Rows are points. The points of each table are mixes of a few directions, plus a little noise. How many directions does each table use, and how many do they share? Where both have some left over, give the other angles between the two spaces (their principal angles), to ten degrees, smallest first.

First:
[[ 1.1  2.6  5.5]
 [-6.8 -4.6 -1.8]
 [ 6.4  4.5  0.8]
 [-0.8 -1.7 -4.4]]
Second, 5 rows:
[[ 1.0  0.9  1.1]
 [-6.4 -5.9 -7.0]
 [-1.8 -1.6 -1.9]
 [ 1.5  1.4  1.6]
 [ 5.6  5.1  6.1]]
Directions: first 2, second 1, shared 1

First (6 x 6):
[[ -3.7   3.9   0.9   2.8  -2.9   2.8]
 [  1.1  -0.9   0.6  -2.2   1.8  -1.5]
 [ -5.1   4.3  -1.5   8.0  -7.1   6.1]
 [  3.4  -1.8   4.2 -10.2   8.3  -7.0]
 [  4.0  -5.1  -2.9  -0.4   1.0  -1.1]
 [  0.0  -0.6  -1.1   1.6  -1.3   0.9]]
Second:
[[-3.5 -1.3  1.6  3.2 -2.7 -6.8]
 [-3.5  0.9 -0.8  2.0 -0.2 -3.1]
 [-5.1  6.5 -4.5  0.6  1.1  1.0]
 [-0.8  5.6 -2.2 -1.4 -1.1  2.5]
 [ 5.8 -5.2  5.5 -0.8 -4.1 -1.5]
 [ 7.3 -6.9  0.1 -3.6  7.0  7.9]]
Directions: first 2, second 3, shared 0; angles 40, 90

First:
[[ 3.8  7.4 -1.6 -0.4 -6.9 -4.1 -4.5 -4.5 -8.2 -1.5 -4.0]
 [ 1.4  4.9 -3.3 -3.5  0.2 -6.6 -2.6 -2.9 -3.7  1.6 -1.3]
 [ 0.3 -0.3  2.7  3.8 -3.1  4.0  8.0  2.7  0.2 -0.2  2.2]
 [ 2.4  0.1 -2.7  1.5 -0.1 -4.7 -0.5 -1.1 -0.8  2.9 -3.4]
 [-3.6 -0.7  4.6 -0.7  0.5  7.7  8.0  4.0  2.5 -2.5  7.4]
 [ 4.3 -3.5  1.5  8.5 -7.6  3.3 -5.8 -1.4 -1.5 -2.2 -8.6]
 [ 2.0 -3.0 -5.1  1.4  4.9 -8.2 -0.9 -0.7  2.5  6.2 -4.3]
 [-2.4 -4.1 -1.3 -3.2  6.2 -0.7 -6.6 -0.3  4.1  0.1 -0.3]
 [-3.6  0.2  1.4 -5.2  3.5  2.7 -2.3  0.3  1.7 -2.5  4.2]
 [-4.4 -0.8  3.9 -2.3  2.7  6.4  7.2  3.9  3.3 -1.9  8.2]]
Second (11 x 11):
[[ -0.6   6.3   4.5  -7.1   5.7  -1.4  -5.1  -3.2  -6.5   2.6   2.2]
 [ -1.3  -7.6  -2.5   5.9  -4.3   4.7   3.5   3.8   7.7  -4.5  -0.6]
 [ -0.3  -5.2   0.1   4.7  -1.9   3.4   2.6   2.4   4.2  -1.3  -0.8]
 [ -2.2  -6.7   7.3   3.1   2.9   9.8  -0.6   2.7   3.7  -0.9   1.1]
 [  2.2   2.7   4.7   0.5   3.5  -1.3  -0.8  -1.5  -5.1   5.6  -1.3]
 [ -1.5   2.4  -0.5  -4.1   1.2  -0.6  -2.7  -1.2  -1.3  -1.3   2.1]
 [ -0.6   1.7   5.3  -2.5   4.1   1.8  -3.0  -1.1  -2.9   1.7   1.5]
 [ -1.5  -6.8   3.0   4.8  -0.3   7.2   1.4   3.4   4.9  -1.9   0.2]
 [  0.1   0.0  -2.9   0.1  -1.7  -1.6   0.8   0.1   1.0  -1.1  -0.3]
 [  3.5   7.7 -12.9  -2.2  -6.4 -14.6   2.9  -3.3  -3.0   0.6  -2.7]
 [  1.5   5.5  -6.0  -2.6  -2.5  -8.1   0.5  -2.5  -2.9   0.5  -0.7]]
Directions: first 4, second 3, shared 2; angles 90

First:
[[ -0.5  -3.0  -1.5   5.2  -4.7   1.9  -1.9   0.4  -0.2   2.5  -0.7   0.5
    4.0  -1.5]
 [  3.6   0.7   1.3  -2.5  -8.0   3.1   4.5   4.4   3.0  -0.8   0.8   1.9
    5.0  -4.0]
 [  5.7   5.3   2.6  -5.8  -5.4  -1.5  -1.6   3.0  -2.3  -3.5   3.8   6.7
    4.3  -3.6]
 [ -4.9  -2.6   1.0   0.8  -5.9   4.5   8.5   5.5   7.6   2.5  -4.8  -6.6
   -1.0   2.6]
 [  2.3   0.6  -1.5  -2.1   6.1  -3.8   0.5  -7.0  -2.6  -3.4   1.8   3.0
   -5.0  -2.3]
 [  1.6   3.9  -0.3  -3.4  -0.7  -0.3  -1.9  -1.7   0.3  -3.6   2.7   4.4
   -2.0   3.6]
 [ -0.3  -1.3  -4.1   4.3  -3.1   3.1  -3.5  -4.6   1.1  -1.5   1.8   4.4
   -0.9   4.0]
 [ -4.4  -4.4  -1.2   8.8   3.7  -6.1  -6.5  -4.1  -7.2   4.5  -2.6  -1.4
   -1.2  -3.6]
 [ -3.9   2.3  -1.3   1.8  -5.7  -4.7  -2.5  -4.9  -1.3  -3.5  -0.3   6.4
   -7.3   3.2]
 [ -2.5  -1.9   3.3  -1.6   9.8  -0.7   3.0   4.6   0.0   4.7  -3.3 -10.3
    0.2  -0.3]
 [  3.5  -0.3   1.8  -5.4  13.5   4.3   1.4   4.4   1.3   2.8   1.3  -8.5
    4.0   2.0]]
Second (9 x 14):
[[-6.4  0.1  4.2 -0.8  2.2  2.3 -0.2 -2.8  3.2  1.2 -3.0 -2.4  4.9 -2.3]
 [10.3  4.0 -6.1  1.8 -6.2 -3.5  1.9  2.0 -7.4 -1.2 -0.2 -1.8 -4.6  4.9]
 [-1.6 -0.9  0.0 -0.4  4.2  1.3  0.8 -4.1 -4.6 -1.4 -5.2 -3.5  1.7 -3.8]
 [-2.6 -2.2  8.8 -7.4  3.6  4.0 -2.5 -2.8  4.6  9.3 -4.0  1.0  0.9 -3.7]
 [ 5.2 -6.5 -0.9  2.2  2.0 -8.7  2.1  0.6  8.8 -2.9  1.9  5.4 -0.1  6.3]
 [ 2.6  5.0 -3.7 -4.9 -5.9  4.7 -3.3  1.4 -6.1  1.2  2.5 -2.1 -4.7 -1.3]
 [ 2.4 -4.9 -1.6  2.8  2.6 -4.3  0.7  2.7  3.1 -2.3  4.4  5.7 -2.3  2.0]
 [-4.0  2.2  0.3 11.0  3.1 -1.0  4.8  1.3 -5.0 -2.9 -2.4 -1.9  3.7 -0.9]
 [-5.6  3.4 -1.1 -4.4 -5.4  5.6 -4.9  1.5  3.5 -0.3  6.0 -0.7  0.0 -1.1]]
Directions: first 6, second 6, shared 0; angles 30, 50, 70, 70, 80, 90
